Every row gives one point. To make a cloud, some directions were put in groups of two or more. Within a group, all points are equally far from the middle, so they leave a hole (a ring in 2 directions, a hollow ball in 3). The other directions are filled evenly. Then the cloud was stretched, turned, moved and blurred a little. Count the holes, and give their numbers of directions, smallest first.

Cloud, 21 rows:
[[-15.3  12.4 -23.5]
 [  2.3 -26.4   6.6]
 [ 28.7 -40.5 -22.4]
 [  8.4 -46.6  -0.7]
 [-10.6  18.3 -12.1]
 [ -1.1 -11.3 -40.2]
 [ 12.0 -32.3   7.8]
 [ -9.2 -24.1   4.7]
 [ 33.0 -32.5  17.7]
 [ 29.7 -17.1  -1.9]
 [ 20.0 -15.6   4.7]
 [ 25.5 -22.2   0.5]
 [ -3.6 -17.4 -31.7]
 [  7.8   1.0   7.3]
 [ 34.0 -14.8  19.2]
 [ 11.8 -47.4  12.6]
 [-14.6  -7.7   4.2]
 [ 19.4  21.9 -11.0]
 [ 34.2 -16.0 -17.6]
 [ 40.3   0.9 -13.2]
 [-10.8 -15.6  11.7]]
Holes: 0

Cloud:
[[  8.1   1.4  -3.4  40.2]
 [  8.3 -15.9  27.4  22.3]
 [ -8.5 -16.2 -25.3 -19.4]
 [ 28.8 -12.1  -5.9 -41.1]
 [-24.6  23.7  32.2  -2.4]
 [-29.3   3.0  -5.8  29.3]
 [ 22.7 -12.4   6.2 -42.2]
 [ 23.9  22.4  -3.0  -2.5]
 [ 11.2 -21.2 -12.3 -30.4]
 [ 16.2   1.0  22.8   8.7]
 [ 13.9  -0.2  42.2  -7.4]
 [-20.7 -41.3  20.2   8.7]
 [  5.6  -9.3  45.3  12.3]
 [  6.2 -32.2   4.6  -3.5]
 [ 29.5 -16.0  -8.0  -5.3]
 [ -8.2  -1.3 -10.1 -42.4]
 [ 26.7  13.4  16.3 -13.7]
 [-17.6 -11.5 -25.6  -4.9]
 [-12.8  14.2   2.8  27.8]
 [ -6.6 -14.6 -12.3 -29.5]
 [ -2.3 -17.8  29.3 -39.0]
 [-18.3 -40.9  13.8   8.9]
 [-31.2  22.2  43.3  -2.4]
 [ 27.1 -18.9 -13.3  18.0]
 [  7.4 -10.9  47.7   1.0]
 [-26.3  11.1  18.4  28.6]
 [  7.6 -25.1  11.6 -19.7]
 [ 16.2 -20.1  11.7 -20.7]
 [ 14.1  12.3   6.9  15.8]
 [  3.9 -33.4  10.3   1.9]
 [  3.2 -12.5  33.7  29.9]]
Holes: 1 (2)

Cloud (48 x 6):
[[ -9.7  -5.5  -1.0 -39.0 -32.9 -24.7]
 [ 31.6  30.8  40.4 -10.9   8.0   0.5]
 [-10.2 -24.2  16.3  15.0   5.1  26.2]
 [  6.2  21.6  -3.1 -26.8  -8.9 -42.3]
 [ 13.8  14.9 -29.2 -12.3  -6.3  18.9]
 [-16.8 -17.6 -32.9  -9.8  18.2 -13.5]
 [-12.0  20.3  29.0 -18.5  13.6 -27.9]
 [ 29.2  -2.1  39.1  22.6 -15.7  26.0]
 [ -9.5  19.6 -14.3 -31.4   1.7 -37.4]
 [ -6.3  37.1  -1.6  -4.9  29.2 -13.6]
 [-18.8 -11.1  11.5  -4.0  17.1  28.7]
 [-35.6  21.0  15.5 -15.7 -13.6  -8.2]
 [ 12.5  21.5 -24.8  20.2  11.6 -12.1]
 [ 34.9 -24.2  -1.1  -7.3 -24.2  -1.5]
 [ 31.7  29.9  37.3  -0.4   7.4 -17.1]
 [ 34.5  11.6  46.9  21.1 -10.8  14.5]
 [  7.1 -21.4   9.3  13.4  30.1  18.4]
 [ -1.1 -29.2  12.8  14.4  27.0   6.8]
 [ 10.1 -27.8  26.8   8.7 -28.0  17.5]
 [-18.2 -17.3 -35.1  -4.9   8.1 -16.4]
 [  2.6  -5.0  -4.8  -9.4  36.8  19.1]
 [ 29.8  32.3  -4.6 -29.7 -22.8  -2.8]
 [ 33.3  -4.1 -19.1  12.7 -10.2  12.6]
 [-16.5  37.8  27.3  -9.3   3.5  -7.4]
 [  8.3   7.0  29.9  29.2  10.9 -23.0]
 [ 23.9  15.8   5.7 -34.1 -35.6  13.2]
 [ 20.2 -19.1  27.2 -11.8 -41.0  11.2]
 [ 17.4  12.4 -17.6 -27.8  18.3  11.1]
 [ -7.3 -16.6  29.4  -8.7 -38.5 -15.7]
 [ 46.3   9.7  -3.2  17.5  -5.8  -7.4]
 [  6.6  26.2  16.6  -7.5  23.4  26.8]
 [-10.7 -27.2  17.9  16.2   0.4  22.7]
 [ -4.0 -27.4 -23.9   1.0  20.7  -9.7]
 [ -1.0  38.6  17.9   1.4  16.5  18.4]
 [ 26.4  36.4  27.4 -16.6  15.5  -2.0]
 [-32.6  10.6  24.8 -23.1 -11.8 -10.5]
 [ -9.0  -8.0  -1.2   0.8 -13.3  37.3]
 [ 21.5 -10.8  24.4 -23.9 -42.2  11.0]
 [ 38.4 -21.1   4.2 -18.5 -12.2  -9.6]
 [ 45.9  -4.8  -6.8  10.1 -14.0   3.9]
 [  0.0  16.3 -15.7  22.4  25.0 -20.0]
 [ 42.1 -15.5  23.4   3.7  14.2   2.8]
 [ -1.7  27.9 -32.8   6.1  -4.5 -10.1]
 [-11.0 -16.0  29.5  14.2 -28.4 -14.3]
 [ 19.9  26.5  37.2   6.0 -41.2  -4.5]
 [ -0.8  30.7  -5.4  14.8  32.3  -4.7]
 [ 34.2  19.5   3.7   1.7 -19.8 -32.9]
 [ 30.3 -28.5  -6.3  -3.2 -18.2  -2.2]]
Holes: 3 (2, 2, 2)

Cloud:
[[  9.5  15.7   3.9 -30.6  14.4   5.4  17.1  24.0 -20.6]
 [ 10.5 -23.5  13.4   6.1  24.3 -20.2  14.9 -13.8 -11.5]
 [ 11.2 -24.9  -2.4  13.3 -31.5   7.0 -10.2 -36.9  -6.2]
 [ 24.3 -23.1   6.8 -44.8   9.8  -7.7  12.5  18.5  32.8]
 [ 45.7   2.9  24.1  36.2   7.1 -20.8  -4.3   7.1  16.4]
 [  3.7  22.7  37.4 -13.9  12.3  36.0 -43.4  -4.0  20.2]
 [ 30.5 -10.0  14.1   8.1   7.3  16.2   8.7  -1.1 -12.2]
 [  0.1   1.1   3.7 -16.4  47.0  -4.0   1.9  -2.7   5.0]
 [ 32.0   7.2  52.1  -2.4  25.7  10.2  38.6  13.6  -5.1]
 [ 43.9 -26.9 -18.6  12.0  12.2  43.8  19.9   5.8  15.7]
 [-15.2 -24.5  -9.7  23.5 -19.5 -17.0  16.9 -23.5  -7.4]
 [ -6.3 -33.5  15.4  23.9  22.9  -9.7  -8.6  -8.5 -24.1]
 [ 13.9   5.3  -1.0  -2.1  24.0 -23.5  -8.5  12.1 -25.3]
 [ 17.6   9.7  36.9 -14.5 -17.2 -40.0  42.1 -14.3 -22.0]
 [ -1.3  34.3  40.2  -6.0  -3.4   9.9  -4.3 -21.9  -4.0]
 [-19.8 -22.8  11.4 -14.7 -12.9  40.6  16.0 -10.8 -53.6]
 [ -6.6 -20.9  26.3 -28.6 -29.6  30.8  13.8 -32.4   7.2]
 [ -3.5 -10.1  28.4 -33.1  24.7   6.8  16.1  -1.6 -24.4]
 [  9.7 -47.6 -15.0  26.9  -3.6 -20.4  28.4  18.7   7.9]
 [-41.4 -35.2   3.0   1.2  33.7 -30.3   2.0 -17.2  -8.9]
 [ 34.8 -15.9  16.9  -6.7 -42.8  25.3   9.2  10.4  18.7]
 [ 25.1 -22.9  21.5  20.5  45.1  -6.8  18.1 -29.9 -23.1]
 [  3.1   6.3  -7.8 -25.7  -7.7  43.7  31.7  -5.5  -5.9]
 [ 21.1  -3.3  19.7 -19.4 -25.8  -0.9  25.6  -9.5  21.3]
 [ 17.0  -7.6  38.2   5.7  -7.0  21.8  37.0 -18.2   0.4]
 [-25.4   1.4   3.9  -8.2   6.9  52.5  13.3  16.2  -7.9]
 [-25.2 -51.0 -40.7  49.3  27.8   9.4  22.9   3.7  -4.4]
 [-33.5 -30.6 -20.6 -22.6 -15.4  -1.7  18.3   0.2  -8.9]
 [ -2.7 -32.0  25.0  -2.4 -21.6   5.7  -6.5 -34.2  -1.3]
 [ 19.5 -34.2  29.8  11.4  38.3 -13.4  37.4   2.2  -5.0]
 [  9.4  -6.3  32.1 -39.2  10.3 -34.3 -21.0   5.4  35.5]
 [-24.1  -1.5  18.0  21.3  39.7  -2.6  -1.4  23.0 -19.1]
 [  5.9  -2.9 -12.0 -13.5  28.9 -28.1  -9.2 -15.4  37.1]
 [ 15.6 -43.6  24.6 -26.9 -18.4 -27.0  15.4  -0.6   2.8]
 [ -7.3   1.6   5.4   2.7   8.1 -28.9   8.9   4.0  -5.3]
 [-14.1  -4.7  45.5   4.1  20.6   2.3   3.4  10.5  24.1]
 [ 26.1  10.4  13.2  18.2   6.8  15.3  -9.4  13.6  -0.6]
 [ 31.2 -10.0  -8.2   0.0  -4.7   2.2   2.1  -7.1 -13.1]
 [ 22.7 -30.5  15.8  -9.4  41.5  23.9  11.8 -22.3  -6.2]
 [ 10.0  14.1 -37.3   0.0  13.7  20.0  16.9   4.7 -11.0]
 [ 37.4 -13.6   3.3 -21.5  -2.7  22.2  12.2  10.7  -8.1]
 [-19.8   8.1  -8.3 -16.9  28.5  25.7 -12.4  16.8  -1.2]
 [  0.8   4.0  16.4 -31.0 -27.0 -36.9  33.7   7.9  -5.2]
 [ 16.9 -27.1  27.3   9.6  44.3  18.2  -1.1 -16.8   1.5]
 [ 15.3  11.9 -25.0  13.0   6.4  13.5   5.6  12.3   5.6]
 [ -3.0   1.2   6.9 -17.8  13.7 -26.3  -8.5 -15.3  21.1]
 [  6.1 -29.8  14.7 -17.3 -25.0  35.0   2.5  11.4  13.1]
 [ -9.4  12.8  25.0 -20.7  21.9 -26.1 -27.4   9.1 -13.9]
 [ 37.8 -29.0 -19.3 -20.6   7.5 -16.6 -17.3  20.0  28.2]
 [-22.9 -16.2  14.6  21.3  36.6   4.4  10.1 -11.7  25.7]
 [ 15.7 -37.6  15.0 -10.3 -36.5  39.9  20.9  38.1  25.9]
 [  8.2 -22.6  15.0  41.7   2.5  28.6  34.2  22.1   1.1]
 [ -7.4 -11.5  41.2 -33.5  19.9  -6.5  16.6  -5.2 -13.5]
 [ -4.9 -30.0   4.3   0.7   6.8  -4.5  61.8  30.6  -3.2]
 [ 12.5  -4.4 -16.8 -11.6   4.7  41.2  26.2 -14.8 -38.8]
 [-11.1   7.2  11.9   1.7   0.7 -11.8   9.3 -23.7  -1.0]
 [-35.5  10.7  35.8  -1.2 -16.3   2.0  11.7 -11.9 -18.3]
 [ 16.0 -36.0 -34.4 -17.8   9.9  -8.2   3.3 -19.9  11.9]
 [ 16.0  10.8  15.1  -7.7  19.8 -11.1   2.8   1.0  60.7]
 [-13.8  -0.7 -10.6   0.9  -0.6 -49.8  14.5  -4.3 -14.9]
 [  1.5  25.2  11.3 -27.7  36.6 -19.0   6.0 -16.8   0.2]
 [ 26.0  -9.7  33.7  19.8  19.4  13.7  19.8  24.7  -4.3]
 [  9.0 -30.1  24.8  21.0  11.6  12.5  41.9 -16.8  -2.5]
 [ 13.9 -17.8  21.5 -30.9  17.5 -16.6  -7.9  -8.2  26.9]
 [ 12.4 -41.3  -0.9 -14.7   8.9   2.6  47.4  28.6 -18.8]
 [  4.0 -14.9  26.0  -1.8  -0.7 -35.1   9.5 -26.4  26.2]
 [ 34.0 -10.0 -16.5   6.4  -9.5 -18.7  20.7 -15.4  13.0]
 [  2.0  -1.4  13.5  -3.3   2.8  39.0   6.0  20.2   2.0]
 [-30.6 -10.9  20.1 -17.5 -37.6  17.7  10.1  -3.1 -11.7]
 [-43.2  -9.7 -30.2 -19.2  -9.3 -17.5  -1.7 -19.6 -19.4]
 [ -9.7 -42.9  -2.7  -9.5   8.7 -26.9  51.0   4.3  -6.3]
 [  4.9  -8.0  29.8 -25.5  12.1 -14.7 -14.9   4.6  21.7]
 [  7.5   9.9  27.0   7.9  -2.6  10.0 -32.5  16.2  -4.0]
 [ 16.6  16.2  22.9   8.2  22.9   3.5 -28.4  -3.1   4.5]
 [ -2.1 -32.2  12.3 -17.0   7.4  26.3  21.2   2.8 -54.2]
 [-47.9 -11.1  -3.1 -20.5   8.2  17.3  22.4  16.3 -19.4]
 [ 19.7  -7.7  -8.0  22.3   4.4  -9.3  14.2 -28.4  -6.3]
 [ -9.4 -16.8  39.0 -23.4 -39.1 -17.1   0.4  -4.4  -3.8]
 [  8.6  -0.8  39.6 -25.7 -14.0 -18.4  10.9   8.8 -33.4]
 [-42.1 -17.3   9.5  -8.1  -3.4  12.6  29.5 -15.3  -2.9]
 [ 31.0 -14.9   4.0  10.1  14.2 -18.5 -14.9 -11.6   0.1]
 [ -7.9 -34.7   1.8  15.7 -13.8   3.0  25.9   6.1 -31.3]
 [ 38.4   4.6  23.6  20.9  32.3  11.6  45.8   8.8  -3.2]
 [-32.1   9.5  46.9 -18.1  -1.7 -17.7 -22.2   9.8 -18.3]
 [ 27.8   5.0  19.2  21.5   4.8   7.1  40.1  -0.5 -20.2]
 [ 20.3 -11.7  -6.5  16.0  -7.4   4.3 -22.8  15.5  11.5]
 [-15.4   0.6 -10.2   1.1 -21.7  -4.3  47.7 -18.1  -0.1]
 [ -6.4 -26.6 -25.6  25.5  -8.6   4.0 -13.9   4.6  11.0]
 [-44.0 -12.0  -9.6  -1.6 -19.1 -10.2  14.2  -1.7  12.8]
 [ -3.4 -16.7  -7.4 -36.5 -33.5  28.5  21.5  15.6  26.9]
 [-11.0 -58.8 -15.7   2.7  -1.5  35.8  27.1  15.5 -25.2]
 [ -4.9 -23.8 -19.0   5.3   7.1 -10.2   8.5 -10.0 -50.0]
 [  4.1  -1.4 -20.1 -24.0  27.5   9.5  -1.5  27.4 -22.3]
 [ 35.8 -10.4  -9.7 -28.6   2.6  -7.3   2.6  -5.3  21.1]
 [-49.8  10.9 -18.2   7.2   7.7 -11.6  10.9 -20.7  -0.7]
 [ 32.8 -16.5   2.7  14.0  32.5 -12.1  34.7  28.9   8.2]
 [-30.8 -33.0  -8.9 -14.1 -21.0  -8.8  11.8  -9.6  -4.8]
 [ 35.9 -11.0  21.4  20.4 -21.7  26.5  -8.7  14.9   6.9]
 [ 33.6 -22.2   6.4  22.0  -4.2  -9.1 -10.0 -41.1   2.0]
 [  3.9  38.9 -15.5   2.3  -2.9  17.3  28.9   5.1  15.2]
 [ -3.3 -14.0  39.0  -9.4 -36.0   1.9  -9.8   6.3  23.8]
 [ -1.9  -3.5  26.4  -2.4   1.8  17.6  14.8  -8.6 -39.9]
 [ 20.0   5.3  35.9  -2.6   3.5  -9.7  -5.4 -50.2  28.5]
 [ -8.3   0.1 -17.0  -3.1  35.7  -3.6  -8.6 -30.2 -27.9]
 [ 22.8  26.6  -9.0   1.7  33.2  14.3  58.4  30.7 -11.0]]
Holes: 0

Cloud (87 x 9):
[[  5.7  10.2 -10.1 -31.0  17.9 -28.8 -29.6  10.9  -2.5]
 [ 11.3   1.7 -33.4  -2.9  31.7 -20.1  16.7 -32.5  -5.2]
 [-18.3   6.2 -23.6  -1.6  -1.2 -27.7   1.3  30.6 -24.2]
 [-17.4  13.7 -25.6  -8.8  10.1  -6.3 -30.0  15.8   3.4]
 [  4.7 -13.0 -29.1  -3.1  27.0  43.6   4.2   4.5   9.3]
 [-14.1  13.4  43.6  -5.7  32.4  24.0 -13.9  29.3  -3.5]
 [ 14.3 -22.0 -21.9  24.5  45.4  21.0  19.0  11.6  -6.3]
 [ 22.7  -3.0   4.5  15.7   9.0  45.9  16.5  -1.2   4.4]
 [-27.6 -25.8 -30.9   6.0  27.4 -21.2 -10.4  22.9 -15.9]
 [-18.5   9.8  21.6 -15.9  31.8 -48.4 -17.5  17.3  -0.5]
 [-45.0 -20.9  -8.2  -0.4  18.7   5.0  -9.0  16.6 -17.2]
 [-40.2   2.3  -0.8 -22.1  38.9 -42.6 -39.9  22.1  -7.0]
 [ -8.8  -6.7 -34.5  -3.8  22.7 -33.1  -5.5   8.5   9.8]
 [ -2.8   3.6  45.2  -4.3  22.9  16.6  -7.7 -14.0   3.8]
 [  5.2 -11.8  -8.4 -36.9  48.2  13.9 -14.7  -2.3  22.7]
 [ 23.1  17.3  -0.6  -4.6  10.4 -26.0 -25.6  -2.0 -22.0]
 [-13.1  -6.6   7.3  -5.2  29.6 -31.4  19.8  -2.2 -33.9]
 [  3.7 -21.9 -20.1  -3.0  37.5  -6.0  34.5  24.9  -6.3]
 [  6.9 -28.4  24.3  -1.1  28.7  31.8   9.6 -20.5  25.3]
 [  2.8 -47.8 -16.4   7.6   1.0   6.4  -0.7   7.3  -4.0]
 [  4.6 -17.8  18.2 -43.6  11.1 -14.1  -3.2   8.0 -22.7]
 [ -6.4 -24.9 -26.2  -7.3  28.0   5.7 -17.2 -26.8 -15.4]
 [ 24.1  23.7  -8.4 -17.3   4.3  29.9  19.9 -16.8 -14.3]
 [-18.2  -9.7 -38.2  13.5  38.0 -16.2   1.6  21.5  -6.6]
 [-23.3 -35.4 -12.0   5.7  32.8   1.7   0.5  17.9  31.3]
 [ 15.0 -29.1 -26.4  -0.7  34.5  -9.1  36.8 -29.3   1.9]
 [ -2.1 -15.1  17.3   3.4  47.9  12.1 -24.0  -6.2 -21.1]
 [ -8.6   6.7 -30.3  12.4  38.7 -13.4 -31.8  -1.9   3.8]
 [ 40.0 -11.5   4.0  20.6  26.0 -23.5  -5.4 -18.3  -7.7]
 [ -3.6  12.0 -11.2  -1.9  35.3  -9.0 -33.5  49.8  -9.6]
 [  3.3  17.2 -27.2  16.8  29.2  -3.9  10.0  13.0  13.0]
 [ -1.6  -0.8  21.7  -6.0  30.4  11.0 -52.3  27.5  -8.8]
 [-28.6 -11.6   0.6  -4.9  35.5  11.2  12.4 -33.2   2.7]
 [ -2.8   4.2 -13.4  -7.0  59.5   5.1  19.6   4.2  -6.6]
 [ 20.4 -33.7  26.0 -27.2  10.9  -9.0  -3.4   1.9 -23.6]
 [-27.2 -25.3  -7.6 -20.8  26.0 -12.8 -28.0  36.8 -18.7]
 [ -8.0   2.3  22.1   2.6   5.3  -1.1  15.6  46.4  -8.0]
 [-17.9 -26.0 -14.3  32.0  42.7   3.0  10.9   8.5  19.3]
 [ -4.2  10.7  -3.5 -15.7  31.5  -3.9  15.8   9.2 -41.1]
 [ -2.8 -19.3   4.1 -20.7  47.2 -17.2   8.6  27.0  14.5]
 [ -3.4 -40.6  -7.6  21.3  30.0 -32.0 -11.8  25.9 -23.1]
 [-10.6 -23.0  -6.6 -23.4  45.8  31.9   7.4  -3.8  26.4]
 [-16.1 -27.2  -4.0  -8.0   6.0 -35.4  21.9  13.8   1.4]
 [ 17.3 -36.2  30.0 -19.5   0.7  -0.9  -5.7  16.8  -6.3]
 [  7.1  -2.4 -11.8   4.8  -0.5 -12.6   3.1 -44.2 -11.5]
 [ -3.1 -32.4  -9.3  18.0  40.3 -26.9  -6.8  37.0 -12.4]
 [-14.6   4.4  39.1   5.0  51.7   2.1 -15.2  11.0  -9.8]
 [-15.1  -4.4  16.2  13.4   3.7  34.1  -4.5   8.4   1.3]
 [ 21.4  -4.7   3.0  -6.8   4.5  51.3 -10.7  -5.0  12.0]
 [-15.3  28.4  25.7  -7.3  24.1   8.9  12.9  18.6   9.8]
 [ 46.4 -12.0  -1.2  -1.6  29.3  16.5   5.9  30.2   9.2]
 [  1.9 -18.3  21.8  12.0  43.2  -4.3 -11.4  47.3  15.1]
 [ -3.8  17.3  17.1  10.3  17.3 -30.9 -13.2  24.7 -30.2]
 [ 23.8 -26.1 -23.2  -4.4  43.8 -12.4  12.7 -31.1   7.8]
 [  6.7 -32.3  -5.2  24.0  18.4  32.5  22.4   4.1  -8.1]
 [  6.8 -20.0 -33.9  18.4  38.8 -13.8  -3.2  29.2 -21.2]
 [ 14.4  -8.3  -2.9  38.2  47.5 -13.1  -8.0  -5.4   2.1]
 [-10.2  17.3 -11.7   9.1  55.8 -21.6 -23.7  25.8 -11.2]
 [ 17.6 -16.2  28.1  10.5  11.0  18.0  31.3  -3.6  -9.8]
 [ 20.8 -33.5  10.1  -3.0  32.4  -0.5 -13.8 -33.3 -10.0]
 [ 10.2 -19.7  13.2   0.4  52.5  21.8  14.6  10.9  -9.2]
 [ -3.1 -12.2  22.5   1.2  -6.9 -16.6 -25.4 -11.5 -27.4]
 [-40.2  -1.1 -17.3 -24.9  14.9  -1.0 -23.3  20.5  -8.8]
 [ 22.1  24.2   9.9  -3.1  40.2  -7.1   8.3  11.6  -5.4]
 [ 15.6 -37.5 -19.6 -20.8  24.9  22.5  29.6  -3.8  -1.6]
 [-10.5 -10.6  -5.7   6.2  34.4 -36.3   1.0  48.1 -25.7]
 [ 30.6   7.4 -17.6   6.9  13.4 -12.2  -4.8  40.0  -8.4]
 [-12.4 -29.1 -12.3 -10.3  -6.1  20.4  -0.7 -13.3 -22.7]
 [-19.7 -18.9  14.1 -10.9  15.5  23.3  12.7 -21.3  -9.5]
 [-12.1   2.8  31.4  -4.7  41.0  14.9 -30.9  25.8 -19.3]
 [-32.2   0.3 -29.5  -0.2  29.1 -21.6  -9.1  32.1   8.8]
 [ -6.3   1.1 -22.7  -6.2  20.2 -27.1  21.1  23.0   6.4]
 [ 13.7   2.7 -19.7 -14.3  34.1 -13.8   1.0  21.1  27.5]
 [  9.4   6.9 -36.0   9.5  35.1 -28.5  12.7  10.3  -8.3]
 [ 21.6  11.2 -22.8 -19.4  -1.0  25.7  -7.5 -24.2 -16.1]
 [ 33.2   3.9  16.4 -22.1   8.6  34.2 -12.8   7.2  30.2]
 [-10.4 -16.9  15.8   0.5  -8.8   1.7 -19.1 -11.3 -28.7]
 [ 22.9 -18.0   6.7  26.1  47.8  -6.4   4.0 -28.2  -2.5]
 [ -3.4 -11.2  25.2 -11.7  -4.7 -23.3 -26.9  46.6  -9.0]
 [ -9.4  17.1 -18.9 -25.0  37.0  24.9 -27.8  -7.9   9.0]
 [-20.8  18.7 -25.3  12.8  41.0  15.3 -16.6  11.3  16.1]
 [ 19.4  -8.3  23.0  14.6   7.5 -16.9   2.7   2.3  19.6]
 [  6.6  15.2  -2.1  -9.3   9.2  -0.2  28.5 -23.4  -2.3]
 [ 37.6  11.9  -6.1  -3.0  48.0   1.6  10.3  -7.8  13.3]
 [ 31.3 -19.1   7.4 -15.9  30.2  19.0   6.8  41.8  -8.8]
 [ -4.3 -36.0  18.6   0.5  23.9 -21.5   8.2 -31.2  -6.9]
 [ -4.3  -2.0  35.7  -6.8  27.5  30.4 -34.8  24.1  -5.3]]
Holes: 2 (4, 4)
